Every row gives one point. Each copy is the shape, with its points in the same order, stretched, turned, moved and blurred by noise. Some copies are also mirrored. Which?

Shape:
[[-42 -32 -31]
 [ 40  22 -10]
 [-12 -21 -24]
 [ -5 -49  -3]
 [ 28  15  22]
 [ 39  35  41]
 [ 28  50  22]]
Copy 1:
[[-13  15  29]
 [-26  -9 -44]
 [-11  14   4]
 [ 13  33  -1]
 [ -3 -18 -48]
 [ -1 -36 -67]
 [-20 -44 -58]]
Copy 1 is: mirrored
Copy 2, 7 rows:
[[ 68  40   0]
 [ 23 -37 -23]
 [ 50  18   3]
 [ 64   6  41]
 [-10 -35   6]
 [-39 -46   1]
 [-34 -28 -30]]
Copy 2 is: mirrored
Copy 3 (7 x 3):
[[-43 -29 -61]
 [ -9 -13  55]
 [-40 -18 -20]
 [-59  22 -13]
 [ 10  25  39]
 [ 35  40  56]
 [ 45   8  47]]
Copy 3 is: only turned

Shape (7 x 3):
[[-23  45 -25]
 [ 44   8  -6]
 [ 71 -10   4]
 [ -2 -27  22]
 [-29   1 -29]
 [-35  11   2]
 [-23  10 -29]]
Copy 1 (7 x 3):
[[-45 -50   9]
 [ 20  36  52]
 [ 55  71  66]
 [ 33 -17 -18]
 [-53 -37 -20]
 [-13 -68 -20]
 [-44 -31 -18]]
Copy 1 is: only turned
Copy 2, 7 rows:
[[ 26 -14 -65]
 [ 31 -31   4]
 [ 24 -26  39]
 [-27  18  33]
 [  0  37 -34]
 [-15   2 -28]
 [ 15  22 -38]]
Copy 2 is: mirrored

Shape, 9 rows:
[[ 41 -51 -49 -20]
 [ 37 -22   3 -36]
 [-10 -43   0  33]
 [-38   1 -43 -39]
 [-34  37 -40  18]
 [ 29   9   9  23]
 [  6  37  -5 -20]
 [-19   2 -10  11]
 [-19  17  15 -36]]
Copy 1, 9 rows:
[[-73 -20 -53  11]
 [-41 -12 -29 -22]
 [-39  44   8  49]
 [-32 -60  45   6]
 [ 33 -41  51  31]
 [ 16  14 -12   9]
 [ 29 -40  19 -17]
 [ -4  -5  31  24]
 [  0 -28  45 -20]]
Copy 1 is: mirrored
Copy 2, 9 rows:
[[ 38 -20  74 -84]
 [-11  18  66 -60]
 [ -5 -31   1 -30]
 [ 52  51 -14 -11]
 [ 52  34  -5  57]
 [-12   1  57   8]
 [ 10  52  40  27]
 [ 15  16   1  11]
 [ -6  66   5   1]]
Copy 2 is: only turned

Shape (10 x 4):
[[-53  31  25 -48]
 [ 32 -25  11  -5]
 [ 11 -53  16  30]
 [-41 -43  12  37]
 [-28 -10  -5 -15]
 [ 35  45 -29 -11]
 [ 34 -47 -15  19]
 [ 33  21 -32 -33]
 [-51 -33 -41  16]
 [ 37 -18 -26   4]]
Copy 1 (10 x 4):
[[  3 -76  44 -11]
 [ 20  23  15  19]
 [-37  51  33   2]
 [-85  39  40 -20]
 [-28 -13  11  -1]
 [ 69  -3 -63  -5]
 [-15  60  -8  21]
 [ 55  -8 -54  19]
 [-93  27 -23 -13]
 [ 15  36 -39  14]]
Copy 1 is: only turned
Copy 2, 10 rows:
[[ 22  28  38 -75]
 [ -5 -37 -20 -10]
 [-25 -65  -4 -11]
 [-33 -50  30 -32]
 [-18  -3  15 -32]
 [ 20   7  -1  18]
 [-33 -52 -25  14]
 [  0  16 -21  11]
 [-60 -10  25 -14]
 [-20 -26 -23  18]]
Copy 2 is: only turned

Shape (12 x 6):
[[ 27 -12 -11 -20 -11 -16]
 [ 36  17  -9 -21  13 -29]
 [-44  44 -50   8  51 -31]
 [-37 -21  28 -34   7 -11]
 [ -4  27  34  26 -19 -19]
 [ 31  39  42  -9 -40  27]
 [-40   9 -51  24 -36 -10]
 [ 47  18  30 -30 -15   8]
 [ 56   7  34 -17  25  12]
 [-14  38  42  -4  19  25]
 [ 16 -37  39  53 -39 -40]
 [ 34 -12 -52 -30  27  -3]]
Copy 1 (12 x 6):
[[-14   2  24  -9  11  22]
 [ 13 -10  53 -38  -1  35]
 [ 84  67  17 -72   0  76]
 [-15  56  13 -23  -2 -12]
 [ 50 -25  -7 -43  13 -43]
 [ -3 -67  -2  -2 -42 -35]
 [ 29  23 -64 -27  27  47]
 [-17 -45  40  -6 -34 -13]
 [ 15 -22  83   7 -31 -12]
 [ 42  -4  18 -19 -50 -24]
 [ 43 -18   2  -4  82 -77]
 [-10  32  49   3  -6  91]]
Copy 1 is: only turned
Copy 2 (12 x 6):
[[ -8  -3  42   4  23 -12]
 [  6   4  40  15  43  28]
 [ 25  32 -49  68  94  31]
 [-62  30  -3  34  -3  18]
 [ 15 -24 -15  11  -8  20]
 [ 27  13  33 -31 -49   9]
 [ 48 -17 -18  39  40 -55]
 [ -9  13  56 -21 -27  17]
 [-25  21  40 -42  -1  45]
 [ -7  45 -19  -3 -17  44]
 [-21 -88   2 -11 -19 -13]
 [-11  23  43  -3  77 -15]]
Copy 2 is: only turned
Copy 3:
[[ -9  22 -38 -44  -2 -20]
 [-32  25 -15 -17  -5 -14]
 [-61 -59  69  23  41 -41]
 [ 39   5  -3  15  17 -15]
 [ -9   2  10  14  -3  47]
 [ 14  34 -32   0 -65  42]
 [ -5 -48  29 -58  18  -9]
 [  2  47 -42 -15 -39  24]
 [-27  24 -61  14 -21   5]
 [  3 -19  11  47 -22  20]
 [ 14  11 -53 -21  22  66]
 [-41  -3 -35 -45   8 -66]]
Copy 3 is: mirrored
Copy 4, 12 rows:
[[-11   1  45   7  15  12]
 [ -2  15  65  12  29 -11]
 [ 27  -1 -19  33  -7 -40]
 [ 37   9 -30 -22 -20  24]
 [ 31 -37  63  11  29  -2]
 [-11 -38  87 -29  33  -1]
 [ -1 -45  21  42 -32   2]
 [-10  -2  76 -27  38   5]
 [ -5   8  40 -28  64   3]
 [ 21 -26  10 -41  26 -15]
 [ 33 -43  65  33  39  45]
 [-24  28   5  11  18  -3]]
Copy 4 is: only turned
